Rows are points. Each copy is the shape, with its points in the same order, stretched, turned, moved and blurred by noise. Some copies are also mirrored. Which?
(in the rows, 128 means zero)

Shape (6 x 2):
[[117 172]
 [180 111]
 [135 121]
 [183  56]
 [122 103]
 [147 161]]
Copy 1:
[[171 133]
 [ 65  98]
 [106 133]
 [  7 109]
 [ 98 148]
 [137 113]]
Copy 1 is: only turned
Copy 2:
[[107 128]
 [150 169]
 [142 137]
 [190 167]
 [155 125]
 [115 151]]
Copy 2 is: only turned
Copy 3:
[[128 179]
 [131  95]
 [109 123]
 [108  43]
 [ 90 117]
 [143 153]]
Copy 3 is: only turned
Copy 4:
[[108 174]
 [208  95]
 [142 122]
 [219  47]
 [131 105]
 [154 150]]
Copy 4 is: only turned

Shape:
[[179  62 183]
 [135 196  94]
 [158 150 114]
 [167  74 173]
 [108 173 145]
 [ 60 118 124]
 [105 132 131]
 [113 173 140]]
Copy 1, 8 rows:
[[229  77 109]
 [ 56 115 133]
 [104  92 121]
 [216  89 111]
 [104 141 154]
 [149 173  86]
 [137 138 112]
 [103 138 148]]
Copy 1 is: mirrored
Copy 2:
[[147  48  58]
 [165 198 138]
 [170 148 117]
 [140  67  68]
 [113 177 109]
 [ 51 141 151]
 [101 141 128]
 [123 175 110]]
Copy 2 is: mirrored

Shape (7 x 4):
[[ 96 120 162 167]
 [106 105 149  55]
 [163 111 162  73]
 [151 176  88 111]
 [ 66 113  98 173]
 [158  63 183 155]
 [130 130 124 159]]
Copy 1 (7 x 4):
[[120 119  65 164]
 [ 98 147 176 158]
 [127 206 176 162]
 [151 129 174  83]
 [ 86  85  66 104]
 [108 209  80 169]
 [119 132  97 120]]
Copy 1 is: mirrored
Copy 2 (7 x 4):
[[112 198 127 138]
 [146  81 126 202]
 [150  98 188 180]
 [201  99 128  89]
 [ 97 161  58 105]
 [ 59 177 198 164]
 [126 158 133 108]]
Copy 2 is: mirrored
Copy 3, 7 rows:
[[172 179 120 115]
 [194  70 169 103]
 [167  79 199 106]
 [ 97  96 162  64]
 [135 148  62 122]
 [162 153 172 166]
 [127 130 129 110]]
Copy 3 is: mirrored

Shape (13 x 8):
[[132 249 106 170 129 114 100 128]
 [100  97 105 104  81 105 136 118]
 [159  98 144 174 118 141 148 171]
 [114 102 141 202 136 142 111 109]
 [112 119 128 146 125 136 140 100]
 [119  98 142 105 140 132 111 121]
 [107 137 110 143  98 135 129 137]
 [150 107 104 132 110 135 110 201]
 [168 103 111 101  73 124 152 107]
 [103 100 191 157 140 143 130 120]
 [221  92 124 136 119  81 146 115]
 [141 100 132 101 143 143 131  97]
 [149 116 132 104  82 128 113 100]]
Copy 1:
[[ 36 100 224  86 156  65  87  89]
 [126 100  79 169 128 139 136 122]
 [123 193 120 155 122  92 119 118]
 [138 170 151 127  73 117  97  70]
 [131 129 151 141  96 127 129 120]
 [181 112 134 121 129 142 123 134]
 [ 89 131 111 139 131 117 140 104]
 [127 158  96 135 165  85 144 108]
 [120 107  82 160 104  96 110 181]
 [150 173 159 136 118 165 103 112]
 [176 130 141 189 121  69  95 176]
 [168 105 128 119 100 121 134 173]
 [117 103 111 133 124 117  88 152]]
Copy 1 is: only turned
Copy 2, 13 rows:
[[125 175  56 136 170 137 165 136]
 [119 173 136 103  83 146 108 144]
 [191 123 112  95 122 188 114  93]
 [163 163 149 141 143 184 125  99]
 [135 146 133 138 130 156 107 132]
 [124 134 160 113 123 132 134 122]
 [132 183 115 111 124 160 106 124]
 [168 172 117  74  99 148 138  86]
 [142 147 105 136  78 129  98 148]
 [172 113 164 117 159 173 112 128]
 [169  85  87 133  65 157 146 106]
 [128 113 143 131 120 118 118 117]
 [158 161 121 135  97 121 110 153]]
Copy 2 is: mirrored

Shape (13 x 9):
[[168 123 125 114 138 133 133 192 148]
 [136 144 102 124 157 112 142  95 106]
 [129 135  86 183 133 178 161 127 121]
 [140 146 104 166 152  80 123 134  77]
 [108 129 161 144 114 137 115 147 116]
 [ 99 143 133 130 132  81 111 147 146]
 [104 178 151 121 118 181 153  86 123]
 [145 160 137 129 103 138 125 124 145]
 [157 103 147 127 116  38 167  79 184]
 [104 149 132 101 172 160 162 123 158]
 [133 118 172 139 102 164  79 129 149]
 [ 92  89  12 173 131 125 123 165 114]
 [176 117 121 114 116 137 174 152 104]]
Copy 1, 13 rows:
[[104  92 166 104 161 101 162 142 151]
 [153 128 117 152 117  87 110 125 100]
 [ 97  79 112 168 143 134 100  47 152]
 [100 116 136 142 142  97  41 140 115]
 [106 109 175 132 146 172  86 124 129]
 [125 145 145  81 130 146  89 162 125]
 [206 117 123 169 140 153 123  88 112]
 [153 149 141 141 164 123 124 119 143]
 [ 92 222  92 149 152 140 137 231 104]
 [175  99 122 109 117 128 170 103  96]
 [106 134 193 138 151 157 126  99 127]
 [ 45  79 113 111  71 119  63  75 203]
 [107  94 142 180 155 101 152 155 146]]
Copy 1 is: only turned
Copy 2:
[[166 218 153 125 139 129 108  96 147]
 [139 132 140 160 152 159 120 153 129]
 [141 180 110 130 106 152 172 148 129]
 [170 112  89 163 132 153  90 155 143]
 [116 126 100 114 127  89 109 137 118]
 [159 104 102 145 152  95  87 108 102]
 [ 77 146 142 112 145 114 145 187  85]
 [121 158 129 115 130 129 113 131  89]
 [154  62 111 104 195 162 116  68  73]
 [123 183 159 145 177 111 147 138 118]
 [ 77 141 107 107 112  97 105 100 106]
 [215 144 124 182  69 134 152 105 164]
 [156 188 168 105 138 158 129 140 151]]
Copy 2 is: mirrored
Copy 3, 13 rows:
[[128 180 106  72  82 107 157  92 132]
 [ 92 135 137 155  98 166 113 142 181]
 [ 76  66  94 147 139 133 158 141 138]
 [106 148  85 116 130 164 111 156 183]
 [158 125 130 111 159 114 107 127 141]
 [145 163 155  64 109 151 138 157 151]
 [120  75 189 160 140 138  78 101 168]
 [126 138 134 105 119 139 100  92 127]
 [ 87 154 110  46  12 130  66 189 141]
 [125 113 181 114  72 145 145 125 192]
 [177 123 113 122 137 127  98  87  80]
 [ 59 145  98 133 162 141 246 217  97]
 [ 82 157 109 116  90  87 114 107 150]]
Copy 3 is: mirrored
Copy 4:
[[ 80 143 145 138 109 192  96 130 116]
 [140 144  97 144 177 149 164 139 162]
 [167 163 138 179 116 104 109 119 140]
 [156 202 106  93 177 166 169 122 137]
 [121 138 117  92 141 114 106 149  79]
 [129 103  80  81 152 173 135 121  92]
 [148  81 140 130 144  73 124 187 141]
 [106 107 145 113 117 129 146 137 114]
 [ 91 110  11 102 107 134 201 128 115]
 [141  72 102 169 145 146  88 177 150]
 [ 89 121 131 132 114 116 119 145  44]
 [153 171  89 169 154 169 102   7 114]
 [ 83 177 135 132 120 129 115 140 150]]
Copy 4 is: only turned

Shape (17 x 11):
[[116 172 117 132 149 125 141 117 176 149 212]
 [ 79 103 100 149  79 184 156 173 119 151 156]
 [154 101 129 132 161 131 107 145 191 116 132]
 [138  80 131 132  66 169 176 132  88  78 143]
 [ 95 165 137  98  76 130  89 152 175 165 125]
 [143 144 107 210 104  97  86 121 144  82 148]
 [ 83 149  86 117 176 136 105 148 183 172 132]
 [133 135  98 138 102 157 141 172  96 167 108]
 [129 149 142 124 141 113  84  90 110 108 209]
 [183 141 154 111 174 123 139  84 184 150 142]
 [101 148 171 132 175 124 178 161 151  90 160]
 [ 81 167  78 148 168 161 113 124 136 171 140]
 [154 103 103 169  76 163 118 113 101  68 105]
 [170 159 188 187 160 133 108 157 188 103 118]
 [158 136  82 159 157  87 125 123 141 103 175]
 [ 78 106 128 158 160 102 171 114 192 128 147]
 [141 178  89 190 131 136 132 164 195  87 120]]
Copy 1 (17 x 11):
[[ 91 133  51 126 145 204 140 110 170  91  92]
 [135 172  91 152 139  99 155 216 140 110 150]
 [161  93 146 161 141 166  95  66 173 119 101]
 [145 163 154 132 179 116 144 190  94  80 202]
 [104 154  78 134  84 132  80 171  94 168  78]
 [170 208  73  97 140 176  13 109 187 100 134]
 [120  87  90 153 118 159 117 106 188 174  89]
 [156 163 121 103 123 138 167 168 131 134 138]
 [ 49 168 132  92 147 150  85 111 156  90 136]
 [120  75 131 113 126 207 154  33 142  96 113]
 [144 128  95 190 230 116 145  71 144 105  74]
 [118 115  67 100 132 135 142 135 181 142 120]
 [174 167 136  81 154 131  71 169 122  98 197]
 [205 146  86 127 167 139  86  37 160  68  20]
 [142 156 111 111 161 227  93  78 214 113 157]
 [155 119  72 205 161 144 100  57 170 130 143]
 [226 133  32 116 173 202  76 116 183 113  76]]
Copy 1 is: mirrored
Copy 2 (17 x 11):
[[138 201  84 201 181 102 125 105  55 184 112]
 [125  83  86 133 147 131  85 197 109 205 133]
 [155 197  89 112 193  98 127 117 145 137 162]
 [ 89 109 134 155 100 202  95 168 193 158 207]
 [157 120 180 145 161  62 168 152  74 183 119]
 [167 169 203 154 172 177  38  79  90 137 173]
 [157 179  71  83 198  62 146 132  59 159  53]
 [147  82  92 122  90 153 123 155 102 132  90]
 [ 80 154 148 189 189 114 131 107  72 100 158]
 [148 198  64 135 145 115 201  63 120 150 166]
 [117 168  91 183 219 158  85 110 194 178  83]
 [158 120  71  88 178 122 150 117  33 160  47]
 [137 114 186  91 126 218 111 146 145 125 210]
 [205 148 115 154 214 148 100  96 173 159 137]
 [129 224 114 166 146 160  76  85  93 117 129]
 [124 201  78 109 200 125  67  69 129 211 131]
 [222 202 143 139 183 191  85 116 121 196  99]]
Copy 2 is: only turned
Copy 3 (17 x 11):
[[107  46 110  87 106 136 185 104  64 112 141]
 [106 170 107 105 120 162 200 121 188  84 163]
 [142  92 110 134 158  95 127  63 134 128  82]
 [143 168  95 180 142 126 184 171 152  59 153]
 [100 102 105 140  69 126 132  93 162 147 158]
 [195 104  35  89 147  95 140 125  70 114 134]
 [ 76  71 120  66 120 144 117  76 130 144  99]
 [138 167 132  95 110 126 131 159 165 115 161]
 [130  70  87 132  93 138 138  83  18  84 152]
 [124  59 152 143 139  90 135 100  71 136 120]
 [151  55 128 117 140 189 146 134 129 117 102]
 [ 82  94 105  39 129 154 122 108 107 113 147]
 [154 168  45 147 164  78 129 157 134  77 156]
 [224  79 108 108 162 106 102  90 146 151 140]
 [156  81  84  89 131 106 149 139  46 108  93]
 [113  70  98 102 185 177 185 121 103 148  79]
 [171  66  60  61 154  87 130 155 165 129 119]]
Copy 3 is: only turned
